Every row gives one point. Any point is a mix of the corners, with weights that add up to 1. It lies inside the corners' shape when no weight is negative. Is each point inside? If not, which corners have a negative weight?

Corners:
(1): [-50 -36  27]
(2): [ 19 -71  12]
(3): [61 42 14]
(4): [-60  -6  -7]
Points:
[-76 -54  10] -> outside (3)
[-43 -60   9] -> outside (3)
[-29 -41  21] -> inside
[ -3 -51  11] -> inside
[ 22 -47  17] -> outside (4)

Corners:
(1): [ 16  28 -14 -15  13  -9 -41 -26  28 -11 -40]
(2): [ 30  23  -6  27  14  -2 -17 -27 -52 -14  75]
(3): [ -8 -59  30  21  41 -14  -1  32  26 -40  11]
(4): [  1 -18 -23  33  -4  42 -62  10   2 -16 -42]
(5): [ 18 -53   1 -30 -19  66  33  13 -21   2  -5]
(6): [ 39   8 -16  12 -22  -8  18 -29  27   2 -13]
(7): [ 28  27 -18  15  38 -11  24 -49  30  28   3]
(8): [ 10 -35 -27 -84  -1  87  26  38  21 -18  95]
(9): [-39  15  79  29  -7 -13  22  26  37 -21  10]
(10): [ 12   5   1  26  23  19  10  31  35 -32 -27]
(11): [-54  15 -10  23  23 -28  17  -8  44 -39 -28]
(12): [ 23  21  -5  35  10 -38   2  17 -41  31  43]
Points:
[ 18 -23 -16 -10   9  29  18   6  -2  -5  36] -> outside (1, 9)
[  3   7  15  15   4  -1   6   3   6 -11  22] -> inside
[ 21   9  -9  12   9  -1  11 -17  17   2   2] -> inside
[  0  -1   4  17  11  -4   1 -10  24 -20 -24] -> outside (8, 12)
[  5   3  -9   5   1   1  11  -7  22 -12   3] -> inside
[  9  -7  -7   7  17   3   0   3   9 -12   4] -> outside (9)
[-29  -1  40  30  17 -22  -4  37  17 -30  21] -> outside (5, 6, 7)
[ 14  14  -2 -13 -10  16  22   7  -5 -14  40] -> outside (3, 4, 7)
[ -1  -3 -12 -11  13  20  13   5  24 -15  19] -> inside

Corners:
(1): [ 35 -51  54 -51  -2  20  13  21 -45  -1  53  35  -6 -14 -25  44 -59  -6
  31  19]
(2): [ 36 -42  15 -14  58 -27  15 -14  -9 -24  32  32 -15 -15  25 -30  51 -27
  16 -95]
(3): [ 62  -4 -31  36  27  11  -4  12  76  44 -42 -10 -44   5  25 -25   5  24
  56 -31]
(4): [ 30  20 -47  42  25  30 -61  16 -80  42  -3 -47 -27 -38  20   9 -59  24
 -25 -51]
(5): [-31   9 -37  59  70  -2 -65   5 -24 -14  29  28  29  25 -43  28 -48  46
 -22 -20]
(6): [-44 -53 -14  10 -46 -13  -1  23  61  54 -31  28  10  10  15 -17  32  -8
   5   9]
(7): [-48  50  23  16 -62  33 -31 -26   7 -20 -30 -39  24 -90  24  38 -65 -16
  -4  -4]
(8): [ 18  49 -67  22   9 -24  12 -13 -28  44 -30   9  24  18 -35 -33  -8 -24
  19  47]
(9): [-55 -66  72 -22  -6  31  28 -48  44  73 -19  17 -27  43  30  24   6 -32
  65  17]
(10): [ 15  28  -2   0  48 -59 -21  52 -40 -28  44 -30 -28 -20 -11 -50 -33  -3
  36 -54]
(11): [ -2  35 -17 -59  -2 -32  -3 -45   8  59 -13 -15  34 -79  31  -4 -15   6
 -20 -27]
(12): [-49 -63  67 -40 -40  65  39  31  45   5  64  29  46  52  23 -37   4  23
  45  10]
(13): [-51 -18  16 -12 -49  22  11 -36 -34   2  26  -4 -39  29 -33  23 -49  -9
 -69  45]
(14): [ 44  46 -66  45  -2 -45 -72  38  -1   6  35 -62  48 -54 -37  43   7  12
  37  -7]
(15): [-58 -23 -55  20 -12 -23  46  51  29  10  12 -41   5 -54 -48 -56   9   5
   3 -29]
(16): [ 35 -66  18 -44  86 -12  30  -8 -34  39 -41   2 -30  41  35  21   6  18
 -55  47]
(17): [ 43 -45  42  13 -23  64 -73 -26  19  21 -44 -32  28  -8 -63  29 -57   2
  63  49]
(18): [-57 -13  14  17  18  59 -32   9 -19  10  51  30 -30 -36 -14  17  11  13
  -4  23]
(19): [-19 -10 -40 -12  38  16 -39 -23 -32 -44   0 -26 -31   2  17  52 -55  -4
  51 -20]
(20): [ -5  42  20 -67 -16  38   8  -8 -57  40 -53  -1   2  42 -51  42 -46 -24
 -29  33]
(21): [-41  30 -45  42 -55  -6  39  -2 -60 -45 -10  21 -36 -52  -6 -25  48  63
  28  -5]
Points:
[-16 -10 -13   2  -2  16  -4  -9 -11  13  -5  -3  -2  -5  -8  14 -17   4
   4   7] -> outside (10)
[  4   4 -12   4   1  -3 -16   5 -10  17   8 -10   9 -13 -14  15 -13   3
  18   2] -> inside
[ -5  -8   2  -4   5   6  -6   0  -7  20   8   0   5  -9  -2   0 -11   5
   7  -4] -> outside (19)
[-14 -11  -9   6   2   3 -14   3   1  14   2   4   0 -11  -3   5  -6   4
  11  -5] -> inside
[ -3 -13   0  -2   7   7 -11  -3  -1  12   5  -3   8 -14 -10   0 -15   5
  13 -10] -> inside
[  7 -10 -12   4  -3  -5  -7  -5   5  18  -3 -12   9 -15   2   9 -10   7
  18  -3] -> outside (10, 18, 20)
[-16  10 -43  15  12  -2 -14 -24 -21  27 -24 -10 -19 -22  13  26  -6   1
 -17 -12] -> outside (1, 10, 12, 17)
[ 24  36 -65  12  23 -54 -13   3 -75 -18 -53 -28  -8 -72 -29 -13 -32  12
   1 -37] -> outside (3, 9, 12, 13, 14, 18)

Corners:
(1): [ 57 -24  -3 -18  15   8 -11 -38 -24   0 -57   7 -15   4  40  55  -4 -14
  15   7]
(2): [-29   3  48   5  26 -15   1  17   9 -25 -13   1  72 -47 -25  42   1  -6
   4  10]
(3): [ -3  21   7  16  -1  -5  -3  11  -5  -3  23  16 -12  25  -7 -20 -33 -12
  36 -17]
(4): [ -8 -18 -28  24  16  -2 -12 -28 -10  38  18   9 -27   7  14 -22 -16 -12
  21 -13]
(5): [ 15 -14 -32 -21 -20   1  -2   1  -2 -23  10 -13 -15 -39  11  -5 -19  10
 -25 -15]
(6): [-18   2   9 -20  26  -9   8   4   2 -36  26  -9 -28  19 -23  17   9  18
   4  40]
(7): [ -8   0  25  -7   4  15 -12 -47 -11 -27 -17   4  14 -40   0  -1 -66   9
  16  -8]
(8): [-28  11 -11 -25  -4  15   2 -10  -4 -39  22  15 -27 -26  17  -5   1   9
 -63 -11]
(9): [-12  -5 -11  20  -9  14 -33 -18  44 -26  20  10 -27 -16 -22   0   1  -7
  -5   4]
(10): [-18 -14 -30   2   5  -8  13  11  -2 -38 -10  -7 -30  18  18 -10 -26  42
   7  11]
(11): [  6 -18 -27 -26  24 -18  28 -16 -15 -12 -31  11  51  -4  16 -15   4   3
  36  41]
(12): [ -5  28  42 -21  17  13  84 -95 -16 -29  15  61 -12 -31 -53  -3 -12  34
 -16   4]
(13): [  0 -11 -29 -13  -6  13 -22   1   0   4  12  34 -25  17 -27  17 -32  12
  23  24]
(14): [ 45  44 -27   2 -17  18  -6 -20  42  35  30  27  -4  31 -36   7 -42  20
 -27 -10]
(15): [-15 -19  72 -13 -14   5 -20  28   4 -26 -23   0  -7 -37  29  -6 -31  11
  31 -14]
(16): [-26  14 -28 -13 -28   9  13 -22 -14   2  14  -3  -7  22 -32   0 -18  27
  21  13]
(17): [ 21 -15 -22  -7   0   7  -8   9 -16 -10  14   6 -10  16 -27  -4  13  31
 -30  14]
(18): [-39 -17   4  17  10  -4 -33   7 -15 -18 -10  -8 -24 -28  32  16   9 -11
  19  57]
(19): [  6  40  11 -11   7 -92 -16  20  26   7  16   8  16  26 -27   1   9  34
 -11   3]
(20): [-15  30 -40 -14  10   6   2  19 -30 -39  22  16 -28   3  29  11  13  80
   7 -10]
(21): [-19  22 -23  -5  24  17   2 -23   3  10 -28   9  25 -55 -29 -13  13  -9
  -4  15]
Points:
[ -1   9  -4  -9   7   1   0 -15  -8  -2  -4  11   2  -3  -8  10  -6  11
   6  11] -> outside (5, 9, 10)
[-15  -2   2 -10  11  -7  12 -20 -20 -27   0  10 -10 -10   1   7  -9  19
   6  15] -> outside (9, 14, 15, 21)
[ -2  -3 -14 -11  10 -11   8  -8  -4 -12  -7   8   9  -2   2  -5  -6  13
  12  17] -> inside
[ -6   9  -1  -1   1   0  -1  -4  -1  -9   8  10  -5   0  -6  -2 -18   8
   7  -1] -> inside
[ -2  -5 -15   3   2  13   2 -11  -5  -3 -11  10  -3 -15   8  12 -12   1
  26   9] -> outside (6, 7, 8, 17, 19)

Corners:
(1): [  1   6   5   8 -11  -3   9 -10  21  -3  13   8  -9  -3   3   4  21  13
 -52   6]
(2): [-21  17   8 -31 -15 -14  -4  17 -18 -21  18  10 -15   4  -4  16 -17 -29
   8 -11]
(3): [-13   8  16 -19 -27  -1   7 -14 -15  10 -15   0  11  16  16   9  10 -11
   3  11]
(4): [  5   6   3 -15  87  16  31 -18  15 -12  14 -14   8   8 -34 -14  58   3
  -1  -3]
(5): [ 11   0 -15 -13   7  -1  -6   9   2  -5  21   5   7  12   8  14   1  12
 -40  20]
(6): [  7  23 -28 -28 -20 -19 -17 -17 -30  15   8  -1   1 -23  -9 -19 -10  -6
  11  18]
(7): [ -5 -15   6 -18  13   0  -4  13 -15  17  19  -3  -7  -5 -28  14   6   2
  26   4]
(8): [ 10 -18   8  -2  16   5   3  -4   6  10 -28  -4  -2  20   6 -94  10  11
   8  -6]
(9): [ 52 -18  -5   0 -17  15   4 -27  15  -4   5 -18  25  14  11  16   1  95
  15  -2]
(10): [  8 -16 -23  -8   5 -27  26 -16   0 -11  -8  -6  10   3  11  24  -2   7
  24 -20]
(11): [ -1 -12 -44 -16 -24   2   1  16 -17 -10  10   1  -1   8  20  21   6  -8
  19  -3]
(12): [ 14  23   0 -24  -4 -10  -3  40  -1  -7   7  -1 -22 -12   6 -19  11 -10
  -4  16]
(13): [ 17  -6   4  13 -12  -3  -4 -12 -22 -14  -2 -10   7   6  -6  11  28  -6
  -6   0]
(14): [ -5   5  17  -3 -27 -24   1   4   5 -15   3   9  10  23 -23 -21 -15 -15
  20  12]
(15): [ -3  -6   9  11  -7 -29  12 -23 -13  -8  17   5  11  20  16   2  -5  42
  24  21]
(16): [ -8  31   8  26   6   4   8 -10   3 -12 -14  27   2   6 -20  20 -14 -13
  11   7]
(17): [ -8  49  15  24 -18  -9   1   2   4  13  19  -6  19  28  19 -37  -4 -10
  -5  16]
(18): [  6 -10  17 -28  51   5  -2 -27  17  -9  12  -8 -14  -9 -25   3  -5 -10
  19  24]
(19): [ -7  16   6 -44 -12   4  49  33 -24 -14  23  13   1 -64 -15 -13  -2 -34
 -17  -3]
(20): [ -4  22 -12 -20 -12  -6  -9  10 -17   5  25  32  15 -48  14  13  -5  -8
  -6  -2]
(21): [ 71 -16  14   2  -9  13  27  -1  25   4  12  24  -7   1  17 -11   7  14
 -15 -33]
Points:
[ 11   5  -8 -14 -14  -8  -3   5  -4   1   6  -1   4   7   5  -9   6   2
  -2   1] -> outside (15, 16, 18, 19)
[  5  10  -2 -15   5  -7  10  -1  -2  -2   8   7  -1  -4   5  -7   4  -6
  -3   4] -> outside (7, 9, 13, 14)
[  9   1   0 -11   0  -5   8  -4  -4  -4   6   0   6   1  -1  -2   0   7
  12   2] -> outside (1)
[12  7  1 -5 -2 -4  6 -5  7 -2  8  7  2  8  7 -7  3  6 -2  2] -> outside (7, 13, 19)
[ -8   8   8 -12 -11  -7   9   7  -3  -5   5   6  -2  -8   0  -5  -8  -4
  10   7] -> outside (4, 5, 6, 13, 21)

Corners:
(1): [  0 -60 -93  47  -6 -32  28 -20 -59 -26   1   4 -12  19 -51 -11  32  31
  18   6]
(2): [-45 -45  -9  48 -32 -20  37  22 -28  15 -54  16  43 -34 -28 -71  93 -43
  28   5]
(3): [-22  18   4  -2  20  12 -28  -5  38  23 -16 -11  61  47 -23  -8 -11   2
  11 -23]
(4): [-39  80 -33 -49  45  43 -34  15  24  -1  38  -7  15 -52 -25  14   1 -14
 -34 -56]
(5): [-11  62  37  -9  38 -36  45 -18  46 -59  63 -17 -11 -42 -12  24 -32  -6
  43   6]
(6): [-26  16 -23  19  95 -46  -8  42  28 -21  40 -17  18 -49   7 -30  -9 -12
  64   6]
(7): [ -9  22 -14  29  47 -22 -10  32   2  -7 -12 -22  -6  28 -24  -7   1  64
  58  20]
(8): [-18  44  -3   8 -33  11 -14 -60 -62 -13 -50 -25 -14 -23  44 -44 -20  26
 -11  46]
(9): [-28   8   1 -57  11  31   8   3 -26 -14  37 -32 -51   3  39  13 -13 -32
  13  -2]
(10): [ 17   8 -47 -12  61  -4 -36 -42  11 -33  -9 -38 -21  -2 -37  24   5   6
  10 -12]
(11): [-21 -35 -11  18  26   7  19  18 -23  47   6   8  26  12 -25 -75 -24  28
  75  -2]
(12): [-15 -11 -23  -3 -64 -15  18 -33   5 -16 -15 -18 -33  -3  -2 -61 -28 -21
 -19   5]
(13): [  3  -4  17 -25 -18  25  14 -35 -63 -39 -23  50 -58 -11  13  56   2  20
 -33  -3]
(14): [-22   2  37  39 -91  76  -2 -32 -63  29  39  -1 -26 -54  62  11  22  21
  15 -22]
(15): [-83  49 -10  25 -12   5  46   1  25  32  27  28   0  12   5   3 -10  48
  43  40]
(16): [ -2 -35 -29   6  16  32  28  12  -2 -22 -36   8  25  11  -9 -21 -26  14
  -2  -9]
(17): [ 17  40  28 -13  -9   4 -37  71  41  52 -17 -47  69 -13 -12 -23  -4 -36
 -36  31]
(18): [  6  11 -45 -47 -41  11 -24  24   2 -28  18  -8   3 -33   5  -3  68 -55
  -6  -7]
(19): [ -7  55 -35  19 -41 -13  20  51 -16  -8 -64  16  36  14 -38 -67  -7 -59
  21  13]
(20): [-10   5 -16  52   6  58 -24 -23 -57 -16  -3  15  -5 -38 -43 -64   2 -27
 -12 -21]
(21): [ 38  43 -28 -53   7  25   4 -30  33 -27  41  -5 -43  19  31  29 -11 -19
 -54 -12]
Points:
[-36  48  24  23 -11   9  -4   5  -8   3  -2  -3   9 -24   5  -7  12  -4
  30  19] -> outside (1, 4, 11, 12, 16, 21)
[-10   6 -30  -2   8  12  -1 -11 -16 -12   4  -3 -17   0   0 -12  -9   7
  10  -4] -> outside (2, 5, 17)
[-15   4 -10   1   2  12   5  -2 -13   5   4  -3  -1  -2  -2 -23  -7   3
  19  -1] -> inside
[-12  13 -19  -5   7   4   0   2   0  -5  -3  -9   5  -9  -7  -9   7  -1
   8  -2] -> outside (20)
[-12  12 -14   4   4  -1   6   0   2  -6  -1  -6   4  -8  -7 -10   1   8
  15   1] -> outside (9, 20)
[ -4   9 -26 -19   7   0   9 -15 -21 -45  -1  -2 -35 -14  -3  -1   3 -17
  -6  -6] -> outside (3, 11, 14, 15, 17)
[-12  11   2   5  15   4  16  -9   2 -12  26  -6 -16 -19  -6   2 -12   9
  15  -3] -> outside (3, 8, 18, 19)
[-24  10 -11   8  -7   3   4  12 -11  -1  -6  -3  14 -18  -7 -28  11  -7
  16   4] -> outside (10, 21)

Corners:
(1): [  0  14  43  11   1   7  -2 -13  -7  10 -15  -1 -85  24 -17  23  -8  13
  11 -41]
(2): [  4  15 -32   3   2  16  14   6  -9  26  -8 -19  10   9 -23   4  11   3
  45  -5]
(3): [ 46  28  21  -2  14  14   3   0 -21   5 -17  29 -11  26 -29  13  -2 -15
  -1  -1]
(4): [  5  16 -27  10  27  -6 -15  15 -17  -3 -23  14  18 -11  -7 -16  22   5
  27  13]
(5): [-23   6 -25  49  22  18  28  11 -12  17 -19  10 -21  -5  47  21 -47  11
  -4   4]
(6): [  8 -37 -12 -15   0   7  -7 -10 -17  22 -19  15   9  13  -9  -3  24 -16
  -4 -13]
(7): [-10 -17  32  13  23  17  16  -2 -19 -38 -28 -15   5  14 -17 -59  -9  26
  15   0]
(8): [-20  27  -6  33 -13 -45  14 -16  -8   7  -9 -26 -27  18  15   8  14  15
  -8  -9]
(9): [ 95 -32  22  -7   7 -28   1  28  19 -38   6 -24  19  18 -34  12  12 -61
  -8 -45]
(10): [-17  21 -23   5   3 -44 -18 -10  26  48  21  -8   5 -31  -4   6  -8  -1
  16  -8]
(11): [ 13  26 -19  -5 -16  16  -8 -18  48  45  -5  20 -14   6 -17  16  22 -12
 -20 -32]
(12): [ -2  -3  -1  -3  26  23  -3  10  -4  17 -20  11  16  25 -17   8  -2   8
  -2  -9]
(13): [-14  28  -4  37  18 -10   1 -14   6  28   2   9  30  28  28   9  17 -14
  30   0]
(14): [-16  13  41  -1   0  14   9  42   1  -7  27 -34 -24  19 -17 -18  16  -1
  18  -3]
(15): [ 23 -28 -24  -7   6   1  17   1 -14  -2  21   3 -32  11 -18 -12  23   5
  -7  -8]
(16): [-14  26 -29  -3   2  11 -34  17 -18  37 -15  -3  -2  20 -18 -78  16   7
  16 -42]
(17): [-16  -1  14   3  38   7  83  21  14   5 -12 -34 -52   4  30  18   7  17
   3  -3]
(18): [-21  15  15  11  23  11  -3 -16 -10 -20   1 -13  -8  12  -2  11  -8 -14
  -7   8]
(19): [-20   3 -22  34   4   3  16 -10   8  27   6   0  13 -33   0  24   2 -12
   0 -16]
(20): [ -7 -11 -44   3   1  -3  25  31   6  37 -24  37  30  -4 -29  -1 -14 -23
  11 -31]
(21): [ 24   7  15 -15 -29   3 -16 -12 -18 -30  14  10 -25   3  -3  19  25   5
  -4 -18]
Points:
[  2   8  -5  12   6  -6   5   1  -3   8  -7  -4  -5   8  -6   3   7  -2
   4 -13] -> inside
[ -1   6  -6  11  10   4   1   5   0  17  -3   4   5   9 -12  -9   3  -9
  16 -11] -> outside (8, 12, 17, 21)
[ -4  -4  10  12  16   1  17   1 -12 -15  -5 -19 -20   3   3   9   0  11
   8   2] -> outside (3, 11, 13, 16, 20)
[  5   4  -1   7   5  -1  17   1   7  15   2  -4 -16   6  -1  22   2  -9
  -1 -14] -> outside (4, 7, 16)
[ 11  11 -15   4   0  -1   1  -3  12  26  -7  16 -10   3  -6  13   9  -8
  -6 -23] -> outside (2, 7, 14, 18)
[-14  10 -19  18   9  -2  10  10   7  31  -9  -4   0   3   6   0   5  -3
  13 -17] -> outside (3, 7, 15, 18, 21)

Corners:
(1): [  9  46 -29 -29 -51  -8   4   5 -15 -18 -45  -5 -32  31 -32   0  37  55
  11  15]
(2): [-60 -24  24 -10  52  43   8 -69  15   7 -27 -67  -6 -38  20 -24  -1 -47
  58 -36]
(3): [-32 -29   0  -7  41  43 -16 -46  36  28  26 -37  15 -36 -26 -26 -60 -64
 -21 -42]
(4): [ 42  -9 -10  15 -10 -76  14  34  -6 -26   9  21 -47 -40  -7  -8  19  81
  27  44]
(5): [ 20  68 -18 -31 -43 -11  17 -25 -25  -5  48  51 -34 -12 -24  11  51  32
  38  35]
(6): [ -1 -64 -20  11  39  46 -57 -36  30   6  12 -37   0 -13  60 -16 -46 -66
 -43 -41]
(7): [ 12  19  19 -25  11  23  67 -42 -13  -3   3  10 -59 -24 -35  20  28   9
  27  30]
(8): [-38   9 -12  43 -27  -3  -8 -40 -39 -18  -6 -39 -20   5  -1  42  47  43
  10  37]
(9): [-27  39 -24  29 -26 -23  30 -20 -23 -15   7  38 -56  28 -62   6  64  80
  10 -20]
(10): [-45 -45  77 -18 -24  56 -50 -53  42  11 -21 -51 -19 -12   7  -7 -43 -35
  10   0]
(11): [-33 -29  23 -17  17  24  -8 -29 -18  19 -56  -7 -13  34  -7 -12 -16 -27
  39  36]
(12): [ -9 -15  23  22 -44  26   3 -34  74  18 -49  10 -10  21 -15  42   9 -28
  45  21]
(13): [ 62  32 -37  58   8 -32   9   5 -56  36  29  15   5  46  78  26   3  61
 -11  25]
(14): [ 25 -41 -72  -8  76  -9 -32  56  -7  51  91 -30 -19  14  50 -35  24  24
 -57 -20]
(15): [ 13 -63 -44  35  34  29 -51  11 -23  34  39 -52  12 -54  47 -46 -18 -16
 -47 -66]
(16): [ 86  -5 -16  66  47 -46 -26   6 -37  30  21  -6  14  -8  35  -9  22  46
 -41   1]
(17): [ 17  23  43  68   3 -71  39  13  -8  30  33  37  29  33  44 -19  33   1
 -30  35]
(18): [-18 -10  20 -38 -37  15  38 -24  -9 -33 -33  19  13  -3  -7  41  43  13
  49  -9]
(19): [-56 -52  17 -27  39  95 -53 -34  50  19 -68 -22   5 -29  28 -26 -47 -45
  -3  -3]
(20): [ 30  82 -14  15 -28  20  36  14  -8 -41   9   9 -12  23 -37  25   6  10
  76  22]
(21): [-29 -63  58  -2 -31  38  25 -65  33   4  -7   2  13  28 -13 -55 -18 -14
  20  35]
Points:
[-11 -12  14   2   2  13   2 -25  10   3  -3  -6 -10   0   4   3   3  -3
  17   6] -> outside (1, 15)
[ -1  21  -6   3 -24  22  12 -43  -9 -10   1  -9 -20  -9 -20  12  21  14
  22  -9] -> outside (4, 11, 14, 17, 19)
[-21  -5   6 -13   0  24   2 -18  17   2 -13  -1 -29   1 -11 -18   7  -8
  29   2] -> outside (3, 8, 13, 16, 18)
[-19  -3  28   3  -7  30  20 -44  18  -6  -4   1  -3  -3 -23  -3   2 -32
  37 -10] -> outside (1, 4, 8, 13, 14, 19)
[  1  22   9   6   4  16  -2 -20  10  22 -12  -9 -10  12   8  16   6 -10
  21  27] -> outside (4, 6, 9, 15, 18, 21)
[  0 -19 -12 -10  18  20  -9 -13   9  12   6 -15 -16  -8   5 -13  -3  -1
   6  -7] -> outside (8, 17)
[  8   0  -9  10  11   0  -1 -12 -10  11  14 -11 -13  -1  13   2   8   7
   3  -2] -> outside (19, 21)
